Every row gives one point. Any point is a mix of the corners, with weights that add up to 1. It lies inside the corners' shape when no weight is negative. Say inside or outside, and name the corners with a negative weight.

Corners:
(1): [-17  -9  33]
(2): [ 79 -13  12]
(3): [-62 -18  -5]
(4): [40 16  4]
Points:
[-23  -9   9] -> inside
[-26 -15  -7] -> outside (1)
[-1 10  2] -> outside (2)
[ 38 -11  18] -> inside
[ 60 -12  11] -> inside
[35 12  5] -> inside

Corners:
(1): [-31  14 -18  21   7  64]
(2): [ -3  11 -12  -9 -27 -16]
(3): [ 55 -39   4  29  76 -33]
(4): [-16   7  22  16  28  27]
(5): [-17   2   4  38 -56 -18]
(6): [ 55 -52  27 -10 -33 -19]
(7): [ 56  11  24  26 -12 -22]
Points:
[ 37 -34  20   2 -20 -13] -> inside
[28 -8 14 24  2 -7] -> outside (2)
[ 0  9 -3 14 21 19] -> outside (5, 6)
[ 45 -20  18  22  18 -35] -> outside (1)
[ 34 -13  20  20   4  -7] -> outside (2)
[ 46 -34  33  19  -3 -26] -> outside (1, 2)
[ 47 -35  37  18  12 -24] -> outside (1, 2)
[ -8  -5 -13  13  36  43] -> outside (5, 7)

Corners:
(1): [  3   9  43 -18 -36 -17  37 -19]
(2): [  5  42   7  54 -22 -21 -29   2]
(3): [-36 -62  41 -51 -38  -4  42  40]
(4): [-13  -8 -15   0 -47  -1  -1 -19]
(5): [ 24  11 -52  40  91 -46 -65  -9]
(6): [ 14 -18  10   3 -17 -25 -45  -7]
(7): [-37  25   0  14 -12  19 -28 -23]
(8): [ 27 -25  18 -21 -29  43   5  14]
(9): [-36  22  10 -52 -35 -36  16  20]
Points:
[  1  20  11  24 -24 -14 -12  -1] -> inside
[ -7  16   8   7 -27 -17  -6   0] -> inside
[-20 -16  27 -35 -46  -1  16   3] -> outside (2, 5)
[  7  20 -44  29  25 -11 -43 -12] -> outside (1, 3, 6)
[  7 -16   9  -9 -24 -11  -7   1] -> outside (7)

Corners:
(1): [ 58  17  -9  15 -67  -7  34  20 -10  26 -52]
(2): [-35   9 -11  28   2  25 -22 -30 -48 -17 -52]
(3): [-34 -57 -39 -39 -29 -27 -22 -15 -13  14  22]
(4): [ 48 -19 -40  25   5   0 -46  50  30  17 -26]
(5): [-44  30 -35 -28 -59 -14   4  68  18  24  64]
(6): [-23  27 -12 -21  49 -68 -11  18 -18 -44  49]
(7): [  6  41  17 -65 -45  -4  15 -46  33 -35 -42]
(8): [ 18  -8  -5  40  46   7 -44  43 -47  42  32]
(9): [-44  26  21  -7 -12 -14  24  46  46  23  -4]
(10): [ 20 -42  25  68   5  25   3  20  23   4  19]
(11): [ 10  37 -34  80  54  10  18 -49 -11  18 -43]
(12): [-37  -7  26  37 -56  -5 -22 -24  39   4   4]
Points:
[  4   8  -7   9 -20 -11   6  11  15  10   1] -> outside (2)
[  6  -3  -2  19  -3  -5  -2   0  -4   0 -16] -> outside (5)
[ -3  15  -8  -3   1 -30  -2  10  -4 -11   8] -> inside
[ -2  -2 -13  14 -22   4  -6   9   2  20  -7] -> outside (6)
[-13   3  14  -5 -12   1 -17  25  26 -10  11] -> outside (1, 3, 11)
[  6   9 -11  18  -3  -4  -4  -8  -7   1 -10] -> outside (9)
[  9 -17  -5  27 -17  12 -11   4   3  11  -3] -> outside (6, 9)

Corners:
(1): [ 40 -14  17  -9 -39 -19  28 -95 -18 -22  37 -58]
(2): [-40   0  18  88  12  16 -58  20  48 -24   9 -12]
(3): [-35 -30 -11  82  52  18 -44  36  11  16 -21  67]
(4): [  5  21  38 -26  -2  37   5   2 -18   9  23   5]
(5): [-10  11 -13  10 -22  13  39 -49  38 -46 -22 -20]
(6): [ -5  24  -3 -45  18 -39  -3  -7   7  35  -8  24]
(7): [  3  19  -6  -4  21   0 -39 -26 -48  37   2 -32]
(8): [ 26 -14 -39 -19  -4  29  13 -15  55 -68 -13 -13]
(9): [-21  33  18 -29  26 -32 -12  22 -66  55  29 -54]
(10): [ -6   3   6 -18  50 -14 -35   0 -62   3  15  41]
(11): [ 39   3 -10   3 -46 -21  56 -38  34 -38 -38 -24]
(12): [-16  -8  -3 -37  -6  13  -6  11 -34  -3 -19 -17]
(13): [ 22  30 -47  -8 -41  -5  22 -40  44 -42  17  -2]
Points:
[ -2   3  10  14  -8   3   3 -18  -4 -10   9 -11] -> outside (6, 7, 8)
[-4  8 -4  4  6 -2 -5 -1  6 -4 -8 -3] -> outside (1)
[-14   0   0  33  17   8 -27   1   3   2  -3   4] -> inside
[ 20  13  -6 -27 -19   0  25 -38 -11 -23   6 -33] -> outside (2, 3, 6)
[ 10   4  -8  -3 -13  -3  18 -20  14 -22 -13 -17] -> inside

Corners:
(1): [-19   7  51 -64   4  77 -33 -19   8   8 -11  10  55 -22]
(2): [  9  -4  17 -13 -41 -59   9  28   1  20  24 -20   6  28]
(3): [ -53    0   70   17  -39  -22    8  -26    9 -101  -52    6  -47   15]
(4): [ -4  12  35 -17  -6 -29 -26   6   9  41 -19 -28  39 -31]
(5): [-18 -17  57 -18  26  -8  33 -31   6 -22 -13  -4  29   4]
(6): [-16  24  -8   4 -16 -19 -22 -16  50  26   4 -14 -52 -18]
(7): [ 47 -31 -22  54  43 -20  -4 -20 -38  49  16 -20  22  41]
(8): [-64 -15  -6 -32  -3  26 -30  23 -15  37 -34   5 -31  23]
(9): [ 15  35   6  -1 -12  36   4 -48  37 -38 -72 -33 -35  -1]
(10): [-76 -28 -22 -25  17  28   8  -4 -27  15  49 -34 -12 -22]
(11): [-42 -23  -8   9 -32   6 -28 -34  -6  -2 -56  13   9  47]
(12): [ 13 -26  21  -9  -1 -41  -5 -64 -28 -25 -33   8 -43 -25]
(13): [ 14 -19 -18  -2  63   0  22  25  23  -8  32  -5  74 -27]
(14): [ 25  49  -5  21 -11 -46  18   5  -4  17   2  18  38   7]
(15): [-13 -10  27  12 -47  49  33   6   9  -2 -45  39 -10  -8]
Points:
[-33 -10  19   6 -22  -3  -9 -23   1 -24 -38   5  -6  21] -> inside
[ -9   2   7  -5  -2   9  -3 -14   6   1 -28 -12  -9   7] -> inside
[-12  -2  22   0  -3   7  12  -7   6 -16 -12  -6  25   3] -> outside (6, 8, 12)
[-18 -11  -7   2  -2   1   8  -3   5  20  -4  -4   5  18] -> outside (1, 3, 4, 12)
